Rows are points. The points of each table are mixes of a few directions, plus a little noise. How many directions does each table use, and how many do they share? Where both have some left over, give the other angles between the two spaces (their principal angles), to ten degrees, smallest first.
In the rows, zero is written as 128.

First, 4 rows:
[[169 133]
 [112 126]
 [ 51 117]
 [180 137]]
Second (7 x 2):
[[110  98]
 [124 124]
 [144 153]
 [ 73  39]
 [162 184]
 [140 148]
 [143 153]]
Directions: first 1, second 1, shared 0; angles 50

First, 8 rows:
[[117 140 128 168 105 121]
 [135  85 126  56 191 156]
 [163 142 131  74 125 114]
 [ 61  92 123 150 164 157]
 [204 156 131 161  88 107]
 [ 72 161 129 191  79 109]
 [120  93 126  73 179 151]
 [154 154 130 151  94 110]]
Second:
[[217 135 131  90 126 118]
 [ 42 122 125 167 129 138]
 [  7 119 125 180 131 142]
 [154 132 129  92 131 122]
 [196 134 131  74 131 118]
 [173 132 129 102 129 122]
 [ 56 125 127 140 133 135]
 [179 126 128 181 115 129]]
Directions: first 3, second 2, shared 2

First, 10 rows:
[[109  92 135 127 144  64 139 121 133 115 161]
 [148 134 125  95  81 155 107 127 120 162 110]
 [146 137 140 147 124 156 135 124 107 116 108]
 [ 84 196  65 129 174 165 101 161 194 155 136]
 [158 125 150 135 102 154 134 116  96 121 104]
 [129 191  71  93 170 202 120 178 215 151 113]
 [157 105 179 186 137 128 166 103  64  70 107]
 [135  89 112  48 142  80 140 154 204 144 160]
 [ 83  95 142 157 108  48 111  94  79 131 164]
 [135 114 159 161 100 124 129 101  65 116 115]]
Second:
[[126 115 125 110 116 142  56 178 130 181 180]
 [143 123 136 127 130 107 188  87 121  91  89]
 [147 128 149 119 116 148 177 114 158  81  84]
 [ 96 174 132 160 139 152 165 108 117  83  80]
 [106 146 137 117 113 112 107 123   7 147 117]
 [103 131  74 174 179  87 102 115 159 163 181]
 [119 159 166 117  96 191 135 152 114  90  82]
 [171  75 131  91 113 116 104 150 167 163 169]
 [113 171 160 131 108 174 166 122  95  72  59]
 [151  88 109 117 139  84 118 118 146 161 168]
 [133  99  88 141 158  95  89 138 190 178 199]]
Directions: first 4, second 4, shared 1; angles 40, 40, 50

First:
[[ 89  99 103  65 142 119 118 124 122 105 166 177 125 124 125 140 149 141]
 [170 178 138 154 121 170 161 134 118 140  93  86 156 123 118 151 109 138]
 [134 180 146  65 143  73  31 165  58 173 141 197 100 234 138 112 129 182]
 [130 128 126  98 120 200 150 143 122 145 121  76 171 101 130 142 124 128]
 [ 73  52 131  60 134 141 102 143 119 110 183 150 123 109  99 123 160 133]
 [171 144 171 227 105  88 107 127 116 146  98  98  83 162  99 105 112 127]
 [124 136  82 166 132  81 151  85 180 117 110 144 117 120 193 115 116  92]
 [121 118 126 113 129 155 137 136 145 137 126 106 153 107 149 120 126 110]
 [166 183 156 145 152 162 179 154 168 121  95 117 187  89 146 129 111  97]
 [103  62  99 186 102  90 144  70 132  84 147 128  65 112  82 144 143 133]]
Second (8 x 18):
[[133  85 158 114 110 141  72 168  91 166 146 112 101 180 102 108 130 164]
 [155 172 113 155 169  97 187 122 202  89 107 192 155 107 178 130 114  97]
 [ 83 122 107 110  97 158 123  82  71 133 132  65 124  88  93 151 146 120]
 [217 134 174 160 184  72 132 223 231 123 122 249 127 209 192  80  97 150]
 [ 87 140  97 119 109 149 148  72  94 118 123  78 138  71 110 157 142 106]
 [124 134 122 129 128 130 135 117 128 123 126 124 133 118 129 131 128 122]
 [105  99 134 110  98 153  91 123  74 154 142  78 112 136  91 131 139 144]
 [123 137 119 129 130 128 140 116 131 120 125 128 133 115 132 135 129 120]]
Directions: first 6, second 2, shared 1; angles 40

First (11 x 32):
[[136 146 154 138 143 123 129 102 139 173 176 112 166 114 178  98  86 189
  200 165 110 144 121  69 125 140 163 159 156 106 166 100]
 [133  89  95 123 122 153 112 169 114  84 100 163  82 169  69 151 184  85
    7  76 154 147 144 197 142  97  56 124 103 157  76 163]
 [144 114 126 137 125 129 117 132 130 135 149 140 141 141 131 116 127 148
  112 119 127 136 126 110 131 132 122 148 125 132 133 119]
 [164 117 136 150 109 103 116 114 141 151 174 136 186 131 160  95  97 173
  158 128 111 108 106  48 123 164 167 156 122 126 168  86]
 [124 148 156 131 172 152 127 109 132 183 184 112 140 124 176 101  95 204
  181 174 117 194 140 103 135 108 126 177 178 100 148 119]
 [ 57 185 136  92 138 124 171 112 120 101  38  78  72  71 112 178 134  43
  191 164 131  92 139 205 114 117 153  45 137 113 108 168]
 [129 122 115 126 101 108 131 133 129  99  95 131 128 122 107 142 139  85
  116 107 130  81 117 133 120 146 143  96 101 141 125 128]
 [109 142 124 118 113 112 143 124 128 104  84 115 116 106 113 150 134  79
  145 127 129  85 123 148 119 139 149  84 113 131 124 137]
 [110 140 123 118 111 112 142 126 127 103  83 117 115 108 112 150 135  79
  140 125 130  85 123 149 119 139 147  84 111 132 122 137]
 [172  97 126 152 115 121 104 132 136 146 182 155 171 155 142  96 118 179
  105 108 122 135 115  68 132 145 128 173 119 136 149  96]
 [128 107 118 124 158 172 113 155 116 129 144 149  91 165 108 130 158 145
   51 115 146 200 154 179 147  81  54 162 144 134  91 156]]
Second (9 x 32):
[[105 138 116 114 104 107 145 129 126  88  63 116 107 105  98 160 145  53
  133 116 132  67 122 163 116 142 148  69 101 137 115 143]
 [102 140 121 113 128 130 143 133 122 104  83 118  97 114 107 153 144  81
  123 127 136 113 135 174 126 119 123  93 122 131 107 150]
 [174 109 133 154 102 100 112 116 142 150 177 143 192 138 157  91 100 177
  147 118 112 102 102  39 123 168 166 160 115 130 171  80]
 [173 112 123 155  63  63 122 115 147 119 136 141 205 119 143 106 100 126
  163 102 107  28  83  28 109 204 208 113  80 141 178  71]
 [ 74 151 121  96 164 167 147 141 111 107  73 110  48 119  96 169 163  79
  102 142 149 169 161 237 136  75  76  97 148 123  76 186]
 [153 117 135 143 134 130 114 124 134 154 176 139 156 143 152 101 111 180
  132 131 122 151 123  85 133 132 128 169 138 125 145 107]
 [125 126 141 127 186 184 115 135 120 171 184 133 106 156 147 110 128 200
  105 153 135 238 157 150 150  75  67 194 177 112 113 146]
 [120 130 128 123 134 135 130 129 126 127 122 126 117 127 125 133 133 124
  124 131 131 138 133 144 130 118 118 126 133 126 121 136]
 [125 128 130 127 138 136 127 129 126 135 134 128 121 131 129 128 131 135
  124 132 130 146 134 137 131 117 116 136 136 125 123 134]]
Directions: first 3, second 2, shared 2

First (8 x 32):
[[123 150 140 137 114 136 129 144 125 151 127 107 117 128 137 121 113 135
  136 108 135 123 119 150 112 140 120 127 125 124 136 107]
 [120 168 154 146  99 144 129 160 118 172 125  88 105 128 145 115  97 142
  145  90 140 118 110 172  97 152 113 126 123 120 143  87]
 [118 181 162 152  92 149 128 169 117 186 122  76  97 128 151 112  87 145
  149  78 144 115 107 184  89 158 109 126 120 119 149  73]
 [142  40  74  90 188  92 127  61 148  34 136 212 178 128  91 156 194  97
   93 208 100 149 163  38 192  79 158 132 140 144  94 216]
 [132 109 116 120 141 120 128 112 132 108 129 146 139 128 120 133 143 122
  120 146 121 133 135 109 142 116 136 128 131 131 122 147]
 [130 120 123 125 133 125 129 122 130 119 129 136 133 128 124 130 134 126
  124 136 126 130 131 120 133 124 131 129 129 130 124 135]
 [122 162 148 142 105 142 129 154 120 165 124  97 109 127 144 118 102 140
  142  97 138 119 115 162 104 147 117 126 123 121 141  94]
 [134  93 106 113 151 114 128 101 136  89 131 162 149 128 115 139 155 116
  114 161 118 136 142  91 154 108 141 130 132 135 114 163]]
Second:
[[121 151 137 151 117 146 140 141 108 115 137  88 101 125 164  94 103 118
  132  90 133 128 118 161 111 129 146 109 112 117 120 124]
 [127 134 132 129 124 130 127 133 128 138 126 124 126 128 128 129 124 131
  131 125 130 126 126 133 124 132 123 130 128 127 132 120]
 [135 134 145  96 111 107  96 145 165 234  99 171 160 135  58 196 145 176
  142 170 138 112 128 107 124 163  58 176 162 144 175  73]
 [125 101 100 147 159 138 157  96  99   7 157 109 112 122 183  73 129  77
  107 110 112 148 136 125 148  83 199  85 100 117  76 200]
 [134 101 113 111 145 114 124 109 139 112 127 161 149 129 107 145 151 125
  119 159 121 133 140  96 148 117 128 136 136 136 123 149]
 [128 138 136 127 119 128 123 137 132 154 123 127 128 129 121 136 124 138
  133 127 132 123 125 134 121 139 114 136 132 129 139 110]
 [130 108 113 126 144 125 134 110 125  87 136 137 132 127 134 120 138 112
  118 137 120 136 135 113 143 111 148 119 124 129 111 158]
 [130 101 108 125 151 123 136 103 124  71 138 142 135 127 135 118 143 106
  114 141 117 139 139 107 148 104 156 116 123 128 106 169]
 [122 187 169 139  82 142 115 178 132 234 110  93 109 130 122 139  93 168
  156  94 150 107 105 177  85 175  79 146 134 124 169  48]]
Directions: first 1, second 2, shared 1

First (8 x 32):
[[124 132 124 135 132 132 129 125 131 124 124 134 138 133 125 125 130 134
  133 132 125 127 123 120 123 125 123 125 126 127 129 126]
 [114 144 114 157 142 142 135 118 139 111 115 151 166 149 118 115 137 147
  149 143 118 121 108 100 109 117 110 118 119 125 132 119]
 [110 150 108 168 148 147 138 114 143 105 109 159 181 157 112 111 140 155
  157 149 115 118  99  90 103 114 104 114 115 123 133 117]
 [171  78 175  37  84  82 105 160  94 180 170  57   7  63 163 166  98  68
   62  79 157 150 193 217 186 161 183 157 158 137 114 154]
 [110 148 108 165 145 148 137 115 142 106 111 157 177 155 113 113 140 153
  155 148 115 119 101  91 104 114 106 116 115 124 133 117]
 [137 118 137 110 119 120 123 135 122 138 136 114 105 115 135 135 122 117
  115 118 134 132 141 145 139 135 139 134 134 130 126 133]
 [144 109 146  93 111 110 120 140 114 148 145 101  82 103 142 143 117 105
  102 108 140 136 153 163 150 140 149 139 140 132 123 138]
 [113 146 113 157 143 143 136 117 139 110 113 151 168 150 117 116 139 149
  150 144 118 121 106  99 108 116 109 119 118 125 133 120]]
Second (9 x 32):
[[128 131 127 106 136 147 139 154  73 125 128 101 104 181 172 127 183 100
  132 107 110 130 146 112 131 161  75 133 182 115 127 118]
 [138 126 146 134 106 116 128 110 171 120 125 145 125  96  92 114  97 152
  135 140 151 147 104 167 144  90 168 157  81 141 117 146]
 [123 131 122 107 140 147 138 155  68 129 129  99 107 182 175 130 183  97
  130 106 104 124 149 103 127 167  71 126 188 113 131 114]
 [120 128 112 141 140 123 117 121 134 138 132 134 152 113 126 142 109 128
  119 136 123 107 135 105 111 136 136  96 127 127 137 120]
 [135 125 139 138 113 114 127 109 171 123 126 146 133  93  92 120  94 151
  131 141 148 139 107 159 137  94 168 145  82 140 120 142]
 [146 125 160 119  96 123 140 116 162 110 121 136  99 115  97 102 119 149
  144 132 156 168  99 190 160  84 157 188  85 140 106 152]
 [113 127  99 153 154 118 109 118 139 146 135 141 174  98 124 153  93 131
  111 143 117  89 142  82  96 144 141  66 129 127 148 112]
 [129 131 131 101 133 150 144 157  69 124 126  96  94 186 174 122 189  99
  134 102 110 136 145 117 136 161  71 142 183 115 126 120]
 [122 126 116 153 136 113 113 109 164 137 133 149 162  85 103 140  82 145
  119 146 132 110 125 116 111 116 164  97  98 135 138 128]]
Directions: first 1, second 2, shared 0; angles 70

First, 10 rows:
[[137 110 150 131 120 141 150 137 119 102 132 132 126 123 127 147 139 108
  115 151 128 128 139 138 124 139 139 123 125 103 123 104]
 [128 131 109 162 103 117 139 126 123 132 114 136 118 155 166 158 122 124
   96 134 133 138  85 127 112 132 136 143 132  81 130 149]
 [112 148 110 109 148 117  97 116 141 161 127 118 136 124 114  91 118 152
  158  97 124 124 130 121 140 112 110 129 129 175 135 151]
 [ 92 141 109 131 117 119 110 103 136 162  95 119 126 163 150 129 124 127
  121 101 121 124  86 153 121 108 117 148 128 106 139 170]
 [105 114 163  83 146 152 118 119 135 125 122 112 138 113  90 103 146 110
  157 117 113 108 167 164 142 116 118 120 117 152 128 109]
 [122 117 138 138 111 135 143 124 124 120 114 128 124 144 144 154 136 107
  106 138 126 128 114 149 118 130 136 135 127  87 129 127]
 [106 137 126 103 142 128 104 114 139 152 119 115 135 128 112 100 128 136
  152 103 120 119 133 140 137 112 112 130 125 158 134 142]
 [158 104 162 124 131 148 157 152 115  82 154 135 128  98 107 141 142 111
  124 164 131 129 171 120 132 149 145 109 124 126 115  77]
 [216 146 109 136 170 107 129 180 121 101 212 152 132  48  89  89  99 195
  167 153 156 150 194  10 154 162 135  86 138 237 110  82]
 [101 131 107 163  90 118 136 108 128 145  89 129 118 183 181 169 126 110
   85 122 127 133  59 158 104 122 132 157 131  52 138 169]]
Second (10 x 32):
[[119 128 128 126 127 129 132 134 140 133 129 125 128 136 132 134 134 123
  127 136 129 126 132 119 138 121 135 121 131 130 127 129]
 [151 128 128 129 126 130 120 114  94 114 127 134 130 104 114 115 111 144
  128 104 123 132 117 151 100 147 114 149 120 120 125 124]
 [160 127 128 129 126 130 117 110  86 110 124 135 132  98 112 112 108 145
  128  96 121 134 114 156  93 152 111 155 118 118 126 121]
 [ 72 129 128 123 132 124 146 163 206 162 133 115 122 183 157 156 167  94
  129 186 142 117 151  74 191  85 162  77 148 147 131 138]
 [ 99 129 127 126 130 126 138 148 170 147 130 121 122 157 144 143 148 110
  129 158 134 124 141  98 164 105 148 101 139 137 131 133]
 [ 82 128 128 125 130 126 143 155 189 155 132 118 123 172 152 149 159 103
  130 173 138 120 147  85 178  96 154  88 143 142 133 135]
 [103 128 126 126 130 128 138 144 161 140 133 125 125 150 141 139 144 113
  129 154 134 122 138 104 156 110 142 106 137 135 130 133]
 [153 127 128 128 126 130 119 114  91 110 126 133 131 103 114 115 111 141
  126 102 121 132 117 153  98 148 112 151 119 118 126 124]
 [215 127 129 135 120 132 100  73   7  75 120 146 140  40  83  86  67 181
  127  37 107 143  90 215  26 197  75 205  94 100 121 114]
 [122 129 127 128 128 128 129 131 135 131 128 128 127 136 129 129 131 125
  128 133 131 127 131 123 134 123 132 124 130 130 129 128]]
Directions: first 3, second 1, shared 0; angles 90

First, 10 rows:
[[109 151 130  61 100 143 120 120 175  99 110 175 148 137  97 121 121 121
  110 122  93 102 133 130 129  89  75 180 155  90 106  78]
 [ 92 118 130 148 129 118 129 140 102 133 111 100 121  95 151 139 120 110
  117 118 144 143 120 119 107 111 173 111 130 141 137 131]
 [ 92 147 129  71  99 136 120 128 164 101 101 161 145 120 109 126 116 112
  107 117 100 111 129 125 118  76  97 174 155  97 111  79]
 [ 89  99 128 205 150 101 136 150  57 153 116  56 104  73 185 147 120 106
  123 122 175 166 112 114  95 130 229  64 114 175 157 168]
 [ 87 140 129  90 106 131 122 132 148 108  99 145 138 108 122 131 116 110
  107 116 112 119 127 122 114  81 121 157 150 110 119  90]
 [211 127 125 142 148 141 133 110 139 144 175 144 126 185 105 114 149 166
  160 149 127 118 140 145 169 194  84 120 103 131 125 162]
 [ 41 120 130 141 118 110 125 151  95 123  82  91 123  61 166 147 107  88
   99 106 145 149 113 109  83  71 200 115 145 142 141 111]
 [143 112 127 175 148 118 134 133  95 149 142  96 113 123 149 132 135 133
  140 134 152 144 124 129 127 156 163  91 110 155 142 164]
 [184 132 127 122 136 140 131 113 150 133 157 151 132 172 104 117 141 154
  148 141 119 116 138 140 158 167  83 136 116 119 120 141]
 [232 134 125 126 145 149 134 103 158 140 183 162 130 205  90 107 153 176
  166 154 116 109 145 149 182 201  55 135 102 118 117 156]]
Second:
[[166 140 149  99 104 123 109 137 149 111 130 178 166 170  76 109  99 149
  153 105  93  97 136 141 104 134  76 143 116  91  97 133]
 [ 69 103  77 166 130 104 157  99 136 146 126  94  77  87 146 154 148  96
   93 147 172 173 106  64 175 100 249  96 155 185 160 134]
 [139 140 110  89 142 159 148  93 155 123 151 135 117 140 134 124 164 118
  118 154 128 135 139 127 187 137  91 150 140 119 139 101]
 [114 104 113 212 133 107 111 159 120 161 112 112  91 106 149 151 132 169
  107 155 129 107 110 140 101 124 162 143 145 177 131 138]
 [125 153 157  58 121 154 121 131 130  97 118 145 165 128 127 112 119 105
  133 106 104 119 143 151 114 115  62 151 126  79 117  93]
 [137  93 114 236 158  98 131 143  78 174 140  70  88 107 167 147 136 149
  134 146 170 150 110 124 118 164 213  74 111 193 152 189]
 [154 141 146  96 113 129 122 130 137 110 131 156 160 155  94 111 110 130
  149 107 109 115 137 134 116 133  93 129 114  96 110 131]
 [123 149 154  71 122 147 125 133 121 102 118 135 163 126 129 114 116 104
  136 102 112 126 142 145 107 117  83 137 120  85 119 106]]
Directions: first 2, second 5, shared 2

First:
[[129 148 125 134 135 131 111 109 109 120 164 148 129 143 126 160 131 135
  131 120 128 137 118 139 146 144 124 108 120 123 127 134]
 [130 159 124 138 140 133 101  97  97 115 185 159 130 152 125 179 132 140
  133 115 129 143 113 146 157 154 122  96 115 120 126 137]
 [129 137 127 131 131 130 121 119 119 124 144 137 129 135 127 142 129 131
  130 124 128 132 124 133 136 135 126 119 124 126 127 130]
 [124  63 137 107 104 117 184 193 193 155   7  62 124  78 134  21 120 103
  117 154 127  97 160  91  67  74 142 196 156 146 133 109]
 [125  86 134 115 113 121 164 169 169 145  51  86 125  96 132  60 123 112
  121 145 127 108 149 104  89  93 137 171 146 139 131 116]
 [129 146 126 134 135 131 112 110 110 120 162 147 129 142 126 158 130 135
  131 121 128 137 119 138 145 143 124 109 120 123 127 133]
 [128 123 129 126 126 127 133 133 133 130 118 123 128 124 128 119 127 126
  127 130 128 125 131 125 123 124 129 134 130 129 128 126]
 [130 163 123 139 141 134  99  94  94 114 192 163 130 154 125 185 132 141
  134 114 129 144 111 148 160 157 121  92 113 119 125 138]]
Second:
[[127  85 133 115 111 120 162 171 171 146  49  85 125  96 132  59 123 111
  121 144 127 109 151 105  88  92 137 173 146 140 133 115]
 [131 167 123 140 144 136  95  88  87 111 202 167 130 159 123 192 133 142
  134 113 130 148 108 150 164 160 120  87 112 118 125 140]
 [130 157 124 137 140 132 104  99  99 116 181 158 129 151 125 175 132 138
  134 116 128 142 115 143 155 151 122  99 115 120 126 136]
 [127 139 127 132 132 129 118 118 116 124 151 139 128 137 128 146 129 132
  131 123 129 133 122 134 139 138 125 116 124 124 127 132]
 [127 124 128 127 127 127 130 131 131 129 123 125 127 124 128 123 128 128
  128 129 128 126 130 126 127 126 127 132 130 128 130 128]
 [130 169 123 140 145 136  93  87  87 112 205 170 132 162 124 197 133 144
  135 111 129 148 108 151 166 162 120  86 110 117 124 138]
 [125  64 137 106 104 116 182 191 190 154   9  63 125  79 134  24 120 104
  117 155 127  97 159  92  69  76 141 195 155 146 133 110]
 [130 152 125 135 136 132 108 105 106 117 170 151 129 146 125 167 131 137
  132 119 129 139 117 141 149 147 123 104 118 120 127 134]
 [129 109 131 121 121 125 142 146 146 136  96 111 129 113 129  99 127 121
  125 135 128 119 137 117 112 114 131 148 134 132 130 122]
 [127 111 130 124 122 124 143 145 145 135  96 110 127 115 129  99 125 121
  124 136 127 119 137 118 113 114 131 146 137 133 129 123]]
Directions: first 1, second 1, shared 1

First:
[[135 164 132 100 151 122 131 108 111 158 118 115 137 136 147 115 150 139
  165 172 124 111 157 144 125 123 146 126 164 120 132 127]
 [135  75  96 161 107 130 138 127 175  81 117 127 128 118  90 145 102 121
  100  93 123 151 100 130 122 165 118 134  98 133 128 120]
 [129 127 128 129 129 128 128 128 128 127 128 128 128 129 127 129 127 127
  126 128 127 129 127 128 128 128 128 129 128 128 128 127]
 [131 162 139 104 148 124 127 117 106 157 124 120 133 136 150 116 148 136
  157 163 127 112 152 137 128 117 142 125 156 122 130 129]
 [150 168 116  92 163 116 141  87 122 159 101  99 146 140 143 113 159 147
  185 195 117 109 170 162 117 142 161 126 182 113 134 120]
 [122  66 110 172  94 135 129 147 167  75 134 142 119 114  90 148  93 113
   77  66 130 156  86 113 128 149 104 134  77 138 124 126]
 [120  89 121 158 103 134 126 147 149  95 137 141 120 118 105 142 104 116
   90  81 132 147  97 114 130 136 109 132  91 137 125 128]
 [136 103 106 141 122 127 137 120 157 106 116 122 131 125 106 135 119 128
  122 120 123 139 119 136 122 154 129 131 121 127 129 122]
 [150 132 101 116 145 119 143  96 149 129 100 105 143 132 119 125 139 140
  160 162 117 125 147 155 117 160 149 130 155 118 133 118]
 [ 70 190 232 109 122 145  81 201  16 192 206 182  96 132 204 110 138 112
   97  98 158 102 125  63 163   7  95 114 108 145 117 159]]
Second (9 x 32):
[[138 105 120 132  90 109 150 179 141 136 157 128 112 150 146 148 110  76
  109 110 130  94 114 131 120 106 132 153 114 132 140 141]
 [ 89 122 169 111 153 130  94  89 110 111 124 155 131 115  95 126 145 192
  139 138 137 167 136  93 120 143 110  94 151 125  87 135]
 [125 150 135 143 139 150  82 110 134 112 104 110 112  97 126 118 108 148
  113 135 130 167 126 107 152 122 140 147  85 119 126 121]
 [182  88  99 126 173  78 230 133 153  93 118 136 192 179  76 138 137  80
  110  31  98  70  88 227 149 121  48 116 169 166 116 112]
 [140 144  99 138 105 137 117 142 134 145 125 107 119 120 154 120 118 102
  129 145 131 125 138 128 140 121 156 152 107 115 158 129]
 [ 99 111 148 117 134 146 126  97 131 110 141 153 142 118  91 130 136 164
  141 157 141 157 159 106  98 156 134 104 163 127 111 137]
 [105 123 115 104 112  98 100 124 102 150 134 145 138 135 132 120 155 140
  154 138 142 130 143 110 143 121 117 109 161 108 120 151]
 [119 139 138 131 138 163 126 101 132 123 125 128 130 109 120 122 129 155
  140 164 131 150 152 118 105 155 152 118 136 128 132 120]
 [157 170 129 150 109 142 128 176 117 171 123  90  76 128 212 129 114  94
  117 134 111  90  95 132 126 108 164 160  67 133 163 105]]
Directions: first 2, second 6, shared 0; angles 30, 40

First:
[[137 132 126 131 107 136 101 129 156 145 143 136 139 102 142 139 159 164
  115 183 142 154 151 126 118 150 114 118 137 120 117 155]
 [132 130 127 130 119 132 117 129 139 135 135 132 133 117 135 132 141 143
  124 151 135 138 137 127 125 138 123 123 131 124 123 140]
 [142 134 124 134  97 139  88 130 169 154 151 140 145  91 150 143 173 181
  108 209 150 165 161 127 114 160 108 113 141 115 112 168]
 [115 124 130 122 157 117 166 125  90 105 107 117 112 164 108 114  86  80
  147  54 109  92  98 130 140  99 146 143 116 140 142  90]
 [119 125 129 124 147 123 153 126 103 113 114 121 118 151 115 118 101  95
  140  77 115 105 108 129 136 109 141 138 120 136 138 102]
 [113 122 130 121 163 116 172 124  84 101 103 115 110 168 105 110  79  71
  149  39 104  87  93 129 143  93 149 145 115 142 146  84]
 [116 124 129 124 153 119 161 127  95 108 109 119 114 159 111 116  91  85
  144  61 110  98 101 130 139 102 143 142 118 138 141  95]
 [148 135 124 137  81 144  68 132 189 164 161 146 152  72 158 151 195 205
   99 249 159 183 177 126 108 176  99 103 146 109 103 188]]
Second:
[[133 125 124 122 111 113 115 123 135 112 148 122 123 133 133  97 102 121
  122 104 114 115 123 130 130 150 131 135 110 133 137 107]
 [137 127 122 123 100 110 104 123 142 112 157 122 125 129 138  89 101 127
  117 109 111 118 126 131 127 162 127 135 106 132 137 108]
 [143 126 119 119  81 100  86 119 155 103 177 120 123 128 146  66  86 129
  110 102 103 113 126 131 127 186 126 139  94 133 141  96]
 [136 129 125 127 105 123 104 127 148 130 148 129 132 115 139 116 132 145
  116 147 128 136 137 128 124 154 122 126 122 126 126 133]
 [131 124 123 120 115 106 121 121 125 102 147 117 118 145 129  83  82 105
  126  74 103 102 111 132 133 148 137 142 101 136 144  89]
 [145 127 117 121  76 101  80 120 161 107 179 123 127 123 148  68  95 137
  107 115 106 119 131 131 124 190 124 135  95 132 139 103]
 [112 129 137 136 178 155 174 136  97 150  77 135 131 132 109 189 163 120
  148 144 151 138 127 125 131  67 132 120 161 123 117 154]
 [107 134 145 145 198 181 189 145  95 180  51 147 141 115 106 242 215 144
  153 202 180 167 143 121 126  38 124 105 194 114 100 199]
 [109 130 140 138 186 161 181 138  93 157  68 138 133 130 107 202 175 124
  151 153 157 144 128 124 130  58 130 117 170 121 113 164]]
Directions: first 1, second 2, shared 1
